Each row is a point. Examples show where two turns around zero, p and q, send a point. Where does a point land after both, in the order given? Backwards means that the second turn is done in reverse. Each puzzle has new turns, and all numbers are rounded.
In the rows, 128 means zero.

Turn p:
[135 147 109] => [141 152 132]
[141 119  98] => [137 147 102]
[123 119 198] => [121  64 157]
[113 127 106] => [113 149 121]
Turn q:
[106 117 146] => [128 111 154]
[117 147 142] => [134 143 149]
[106 133 118] => [107 132 141]
[115 134 147] => [136 129 150]
[196 109  86] => [133 125  46]
Where do these land?
q, then p backwards: [101  99 116] => [104 111 157]
q, then p: [163 153 103] => [143 175 135]
p, then q: [104 124 129] => [118 126 150]
p, then q backwards: [154 168 127] => [134 151 169]
q, then p: [118  96 165] => [133  86 101]

Turn p:
[122 109 116  87] => [147 128 124  85]
[148 160 123 145] => [143 125 128 167]
[161 145 156 156] => [123 125 162 170]
[108  77  96 114] => [114 100 104  76]
[ 86 128 119 115] => [120 151  97 107]
[144 149 158 152] => [119 139 153 165]
Turn q:
[119  82 144 108] => [108 112 144  84]
[128  96 128 103] => [126 121 131  88]
[155 154 142 138] => [143 150 148 152]
[102 149 116  76] => [115 164  85 102]
[120 153 129 167] => [122 121 127 174]
[144 135 110 175] => [152 102 134 167]
Where do these land?
p, then q: [120 151 106 146] => [147 103 116 144]
q, then p backwards: [115  99 149  88] => [102  86 144 108]
q, then p: [149  95 135 121] => [136 139 159 106]
q, then p backwards: [156 156 150 156] => [154 162 158 138]
p, then q backwards: [ 81 143 145 154] => [ 92 167 146 113]
p, then q backwards: [146 124  83 102] => [144 105  81 127]

Turn p:
[122  85 121 170 151 125] => [135 111 127 183 149 148]
[ 99 155 108  98 105 127] => [ 92 140 121  98  97 134]
[122 128 142 101  88 121] => [113 122 123 114  98  93]
[138 141 111 121  98 125] => [127 152 113 121 104 118]
[132  96 154 146 155 144] => [152  92 140 149 151 133]
[113 179 121 136 102 126] => [114 167 153 110  98 133]
[152 134 147  96 155  99] => [124 128 121 100 172 101]
[147 105 120 155 170 157] => [167 112 123 148 156 164]
Turn q:
[116 143 140 148 111 116] => [125 104 121 128 106 113]
[105 141 109 130 139 113] => [112 128 115 157 116 134]
[155 150 138 120 135 124] => [123 148 144 123 126 101]
[151  31 104 152 135 118] => [163 119  72 113 206 148]
[105 147 153 112 136 123] => [108 112 158 142 118 127]
[147 152 127 123 133 188] => [164 164 161 116 102 139]
[118 132 125 111 105 113] => [100 121 123 115 120 134]
Where do these land?
p, then q: [168 108 133 128 117 103] => [116 143  97 148 135  97]
q, then p: [146 111 133 129 114 148] => [138 123 112 101 138 120]
q, then p: [ 91 139 123 103 104 137] => [128  98 134 127  85 133]
p, then q: [103 130 131 123 175 135] => [150 126 159 143 148 157]
q, then p backwards: [134 126 133  94  91 109] => [100 150 126  89 134 117]
p, then q backwards: [155 154 125 118 150 128] => [161 104 122 120 123 144]
q, then p backwards: [ 93 140 147 206 170 145] => [156  63 154 176 102 164]
q, then p: [133 117  98 122 102 120] => [114 133 107 109 112 152]
